Rows are points. To make a cloud, some directions were put in groups of two or more. Within a group, all points are equally far from the middle, so they leave a hole (a ring in 2 directions, a hollow ball in 3). The other directions are filled evenly. Then the cloud was stretched, turned, moved and blurred a little. How many holes are there, and how many directions does each take, smallest first?

Cloud:
[[-0.50,-0.59,+0.12],
[-0.04,-0.23,-0.63],
[-0.54,-0.33,-0.36],
[+0.12,+0.49,+0.17],
[+0.40,-0.08,+0.48],
[+0.10,+0.51,+0.15],
[+0.49,+0.18,+0.15],
[-0.58,-0.37,+0.31],
[-0.59,-0.50,-0.02],
[-0.25,-0.52,-0.47],
[-0.48,-0.60,-0.14],
[-0.20,-0.54,-0.48],
[-0.51,-0.51,-0.25],
[-0.22,-0.32,+0.62],
[-0.19,+0.52,+0.21],
[-0.71,-0.10,+0.11],
[+0.43,+0.16,-0.31],
[+0.51,-0.52,+0.10],
[+0.58,-0.22,-0.18],
[-0.57,-0.46,+0.20],
[-0.61,-0.15,-0.34],
[-0.72,-0.16,+0.04]]
Holes: 1 (3)

Cloud:
[[+0.47,+0.38,-0.51,+0.09],
[+0.22,+0.52,+0.62,+0.36],
[+0.23,+0.49,+0.67,+0.31],
[-0.38,+0.35,+0.61,+0.30],
[-0.08,-0.33,-0.80,+0.02],
[+0.20,+0.68,-0.18,+0.23],
[-0.07,-0.48,-0.56,-0.32],
[+0.53,+0.29,-0.09,-0.47],
[-0.09,+0.22,+0.55,-0.48],
[+0.66,+0.03,-0.33,-0.33],
[-0.30,+0.02,+0.64,-0.22],
[-0.32,-0.31,+0.39,-0.26],
[+0.32,-0.38,+0.15,+0.61],
[-0.07,+0.23,+0.56,-0.47],
[+0.58,-0.32,+0.28,+0.32],
[+0.55,+0.06,+0.29,+0.59],
[-0.36,-0.03,-0.10,-0.59],
[+0.51,+0.25,+0.35,-0.40],
[-0.42,-0.12,-0.44,-0.41],
[+0.51,+0.28,+0.64,+0.16],
[-0.34,+0.30,+0.69,+0.21],
[-0.06,+0.70,-0.20,-0.03],
[+0.57,+0.14,+0.41,+0.50],
[+0.17,+0.41,+0.78,+0.06],
[-0.27,+0.05,+0.23,-0.60],
[+0.19,+0.34,+0.73,-0.20],
[+0.19,+0.32,+0.64,-0.35],
[-0.50,-0.06,-0.40,+0.35]]
Holes: 2 (2, 2)
